Rows are points. Each copy is the shape, with its points in the same order, turned, moved and blurred by noise. Some copies are also mirrored. Which?
(in the rows, 128 means zero)

Shape (9 x 3):
[[100  68 195]
 [195 194 219]
 [116 140 143]
 [133 124 108]
 [128 125 114]
 [138 158 198]
 [ 97 132 196]
 [158 120 117]
 [137 176 119]]
Copy 1 (9 x 3):
[[ 74  77  58]
 [219 149  30]
 [117 121 104]
 [142 113 141]
 [129 119 134]
 [155 134  44]
 [110 127  57]
 [152  87 132]
 [166 154 128]]
Copy 1 is: mirrored
Copy 2 (9 x 3):
[[ 69 224 124]
 [214 203 189]
 [113 149 147]
 [123 130 108]
 [116 137 113]
 [146 189 180]
 [ 97 196 172]
 [141 142  95]
 [148 116 151]]
Copy 2 is: mirrored
Copy 3 (9 x 3):
[[137  80 204]
 [207 220 170]
 [120 137 136]
 [135 116  99]
 [133 116 107]
 [153 176 176]
 [120 140 192]
 [160 117 105]
 [130 167 100]]
Copy 3 is: only turned
Copy 4:
[[104  72 209]
 [175 211 215]
 [111 134 155]
 [132 121 123]
 [132 121 122]
 [126 162 200]
 [ 94 136 203]
 [150 122 130]
 [127 167 124]]
Copy 4 is: only turned

Shape, 12 rows:
[[141 132 138 116 190 153]
 [ 39 120 152 105  96  41]
 [129 114 149 177 136 111]
 [151 111 109 106 104  49]
 [144 199 107  89 132 170]
 [156 107 115 139 105 160]
 [153 102 105 116 130 105]
 [163  98 141 245 101 163]
 [148 110 149  97 119 151]
 [ 84 110 151 111 132 166]
 [168 145 120 145 105  77]
 [168 128 148 111 125  92]]
Copy 1:
[[153 120 161 168 142 147]
 [ 54 146 245  80 104  73]
 [ 80  75 162 147 132 107]
 [119 122 149  75 121  51]
 [128 183 123 130 175 165]
 [108  97 111 110 122 154]
 [131 111 137 111 112  99]
 [ 39  31  94 153 129 145]
 [132 108 152  99 136 157]
 [102 121 189 128 114 181]
 [ 93 117 123 103 160  73]
 [127 102 154 100 163  96]]
Copy 1 is: mirrored
Copy 2 (12 x 6):
[[ 97 135 104 108 163 137]
 [118 176 249 117 116  50]
 [108 147 138 187 137 100]
 [166 142 150 135 147  24]
 [141 148  85  59  92 118]
 [139  91 105 148 110 102]
 [131 113 125 130 145  61]
 [114 110  97 249  96 128]
 [149 107 141 119 139 123]
 [101 115 170 111 119 144]
 [163 163 115 158 121  58]
 [159 155 128 138 154  81]]
Copy 2 is: only turned
Copy 3:
[[139 113  94 133  83 104]
 [ 32  75 185 118 182 126]
 [146 106 158 173 139 127]
 [126  95 128 117 217  88]
 [110 198  82 104 118  95]
 [171 142 110 118 150 149]
 [142 104  97 125 173 115]
 [226 154 169 190 144 181]
 [151 128 125  82 130 121]
 [110 112 129 101 100 164]
 [143 140 148 148 194  83]
 [151 115 138 114 165  79]]
Copy 3 is: mirrored
Copy 4, 12 rows:
[[165 138 149 137 171 164]
 [ 67 100 161  45 134  58]
 [135  76 183 144 134 124]
 [138  76  98  96  99  86]
 [159 207 130 147 105 136]
 [123 107 136 163  97 170]
 [141  90 104 131 123 137]
 [122  49 210 219  96 160]
 [137 120 139 112 107 178]
 [ 92 143 170 115 143 170]
 [160  83 136 138  86  92]
 [170  96 136 100 104 125]]
Copy 4 is: only turned
